Each row of a before or after table is a point. One or more steps were done to the points. Then noise was added and the rows were shuffled. The steps act on columns, c1 being the first. Name the steps. A step turns or swaps two columns, mirrors them in a line or flattens them onto one, adds a multiple of one to another, or multiplies or shifts one. Angles are multiples of 10 degrees, from the lower column toward the higher: turns from -170 to 170, lines from 10 to 170 but not 90. Use the fewest steps. Two steps may share a column if one is a turn and the other turns, adds or multiplies; they go together, in the order done. Otherwise the lowest column goes first.
In the rows, zero is written as 128.

Before, 10 rows:
[[221 118]
 [134 149]
 [153 197]
 [111 151]
 [145 136]
 [170  81]
 [191 161]
 [179 176]
 [132 142]
 [197  97]]
After:
[[111 147]
 [189 181]
 [153 203]
 [171  95]
 [132 144]
 [147 143]
 [221 146]
 [179 191]
 [135 151]
 [197 119]]
Steps: add 0.3 times c1 to c2

Before, 8 rows:
[[137 102 110 103]
 [ 93 124 108 120]
 [110  89 121 137]
 [131 123 117 103]
 [154  80 103 168]
 [112 158 121 102]
 [104  93 142 114]
 [ 83  96 146 151]]
After (8 x 4):
[[112 202 122  83]
 [ 92 117 109  99]
 [154  10 101 148]
 [ 83  46 145 130]
 [128 113 115  83]
 [110  31 122 118]
 [104  42 142  96]
 [136  63 109  83]]
Steps: multiply c2 by 2.5; shift c4 by -20

Before, 12 rows:
[[106 135 135 110 166  82 135 100]
 [108 114 117 114 109 102 120  92]
 [126 100 145 183 106  49 137 129]
 [ 82 119 130 101 121 141 125 109]
 [119 135 134 131 117 147 185  98]
 [ 84 144 130 165 116 152 148 173]
 [196  48 123 109 183 142 135 177]
 [128 116 120 100 114 119 128 131]
 [ 90 112 196  98 146 143 132  96]
 [119 142 205 104 155 148 123  95]
 [249 140 113 118 114 154 131 214]
 [171 135 121 141 138 146 110  92]]
After (12 x 8):
[[139 117 117 104 137 144 131 129]
 [156 145 128 165 100 182 153 176]
 [100 137 120 141 160 174 104  91]
 [113 141 206 105 107 177 126  94]
 [ 76 141 112 118 240 182 129 212]
 [157 114 120 112 122 132 118  92]
 [ 48  44 125 110 159 172 139 175]
 [159 123 134 102  92 170 127 110]
 [150 104 144 188 137  75 141 130]
 [103 137 134 109  91 110 135 102]
 [132 111 198 101  91 175 134  97]
 [140 139 132 133 130 174 202 101]]
Steps: turn c1 and c5 by 120 degrees; shift c6 by 30; multiply c7 by 1.3

Before (12 x 11):
[[141  69  41 104  92  80 128 107 116 162  61]
 [131 185 151 141 167 106 133 118  80 101  46]
 [189 175 158 173 156  90  68  74 105  85 110]
 [ 94  51 154  84 154  16  89  77 127 138 169]
 [154 182 120 127 158  90  86 109 169  91  29]
 [112  48  81  77 109  66 123 122 128  75 145]
 [176 112 169 148 188  88  52 111 101  68  40]
 [ 78  46  91 202  89 108 127 108 167 137  91]
 [ 90  68  17 145 134  87  82 157 133 143 102]
 [138  41  45 133 153  73 164 140 160 147 115]
 [124  65 173 116  88  59 107 157 140 158 165]
 [157 147 188 112 175 153  71  83 123 113 101]]
After, 12 rows:
[[160 148 102 136 173 176  66  87 125  86 105]
 [ 96  53  36 121 155  77  94  80 124 185 177]
 [137 184  93 138 167 146 133 119  77 137  43]
 [135  71 167 141  84  55 129 104 122 191  73]
 [191 176  80 130 154 165  72  71 102 157  98]
 [154 179  97 146 159 137  90 107 171 180  39]
 [125  62  47 119  90  91 105 159 141 137 173]
 [117  47 118 123 108 142 130 117 132 222 153]
 [ 80  50 146 140  94 103 130 108 171 153  77]
 [ 88  69 186 132 134  65  88 156 132 207  98]
 [179 111  73 140 191 185  53 113 104 161  43]
 [140  40 152 132 159  63 165 136 163 202 110]]
Steps: turn c3 and c6 by -140 degrees; turn c6 and c10 by 120 degrees; flatten c4 and c11 onto the line at 100 degrees

Before (11 x 14):
[[ 87 107 119 145 203 140 144 121  94 120 132 115 109 134]
 [113 114  80 159 180 122 129 111  53  96 177 171 156 143]
 [180 136  97 115 145 188  89 136 128 147 116 193  95 152]
 [ 89 123 124 141 123 169 132 120  78  86  83 138  74 118]
 [153 110  75 151 149 112 149 135 200 120 128 127 106 110]
 [147  92 107 133 154 116 124 141 103 131 127 114 111 188]
 [183 113 107 126 130 127  80  88  92 101 211 177 116  34]
 [122 156 162 146 163 107 100 117 125  75 188 148  76 132]
 [129  86 143 130 101 107 203  69 132 160 161  96  41 114]
 [150 102 161 114 151 106 155 142  94 114 153 208 132 157]
 [148 131  71 153 148  97 134 127  99 146 112 133 131 112]]
After (11 x 14):
[[159 160 160 111 150 163 108 143 122 116 149 209 132 137]
 [156 152  76 162 148 125 112 134 132 119 154 126 104 106]
 [ 99 209 142 132 101 134  98  71 128 163 248  93  40 105]
 [167  83 110 120 128  69 107  90 126 102 222 177 115  55]
 [117  95 163 145 163 147 151 118 132  74 238 148  75 118]
 [ 84 133 123 132 122  96 124 118 130  87 140 136  71 143]
 [145 134  71 148 149 140 132 128 132 148 111 131 131  96]
 [153 132 105 128 153 174  94 141 128 133 145 113 111 166]
 [ 85 148 117 140 202 124 113 120 128 120 148 114 107 139]
 [185  90  97 117 145  98 132 133 126 149 150 194  95 187]
 [103 134  80 145 178 144 113 112 131  95 148 171 159 136]]
Steps: add 0.5 times c8 to c1; mirror c2 and c7 in the line at 50 degrees; flatten c4 and c9 onto the line at 10 degrees; mirror c6 and c14 in the line at 70 degrees; add -1 times c13 to c11

Before, 10 rows:
[[110 158 131  98 123 148 130 116 161 119 116 140 147 129 177 108 136 176
  131 145]
 [128 134 127 153 125 164 157 140 156 113  99 135 169 140 166 101 126 158
  148 123]
 [139 140 143  79 162 118 132 174 141 157 145 145 126 151 132 140 115 144
  140 123]
 [127 161 127  92 144 152 122 158 163 121 144  85 174 155 172 108 125 121
  127 138]
 [ 86  89 114 113  98  82 118 103 120 133 136  70  88 116 110  97 135 103
  129 122]
 [114  98 101 101  64 112 100 103 150 148 101  74  80 115  98  80 116 120
  115  82]
 [166 152 129 119 161 102 131 187 142 100 171 171 113  77 133 136 124 124
  105 117]
 [127 163 115 138 133 139  95 152 123 114 158 171 119 124  97 155  98 173
  139 100]
 [164 152  98 121 155 115 136 170 125 104 138 155  95 110 114 166 101 140
  100 151]
 [ 90  88 113  95 104 136 114  73 111 131 106 100  96  97  97 100 100 106
  114  86]]
After, 10 rows:
[[ 90   7 101  95 104 146 156  73 111 131 107 101 125 139  97 100  99  89
  114  85]
 [165 200 140 118 160 121 163 188 143 100 171 172 121 174 132 137 123 113
  105 117]
 [128 228 153  91 144 142 110 159 162 122 144  85 163  99 172 108 125 159
  128 138]
 [128 146 147 154 124 157  90 140 156 113  98 135 132 129 166 100 126 178
  148 123]
 [164 200  96 121 155 122 135 171 125 105 140 154  98 150 115 166 100 110
  100 152]
 [140 164 152  79 163 111 112 173 142 157 145 145 115 115 133 141 115 136
  141 123]
 [114  38 116 100  65 117 161 103 150 149 101  74 103 123  97  81 116  86
  115  82]
 [112 217 155  98 123 146 121 117 162 119 116 139 103 123 177 107 136 174
  130 144]
 [128 232 111 138 133 140 154 152 124 115 157 171  87 108  98 155  98 150
  139 100]
 [ 86  12 108 112  99  89 153 103 119 134 137  69 121 143 110  97 135  82
  129 122]]
Steps: multiply c2 by 3; add 0.7 times c9 to c3; turn c6 and c14 by 20 degrees; turn c7 and c14 by 140 degrees; turn c13 and c18 by 50 degrees
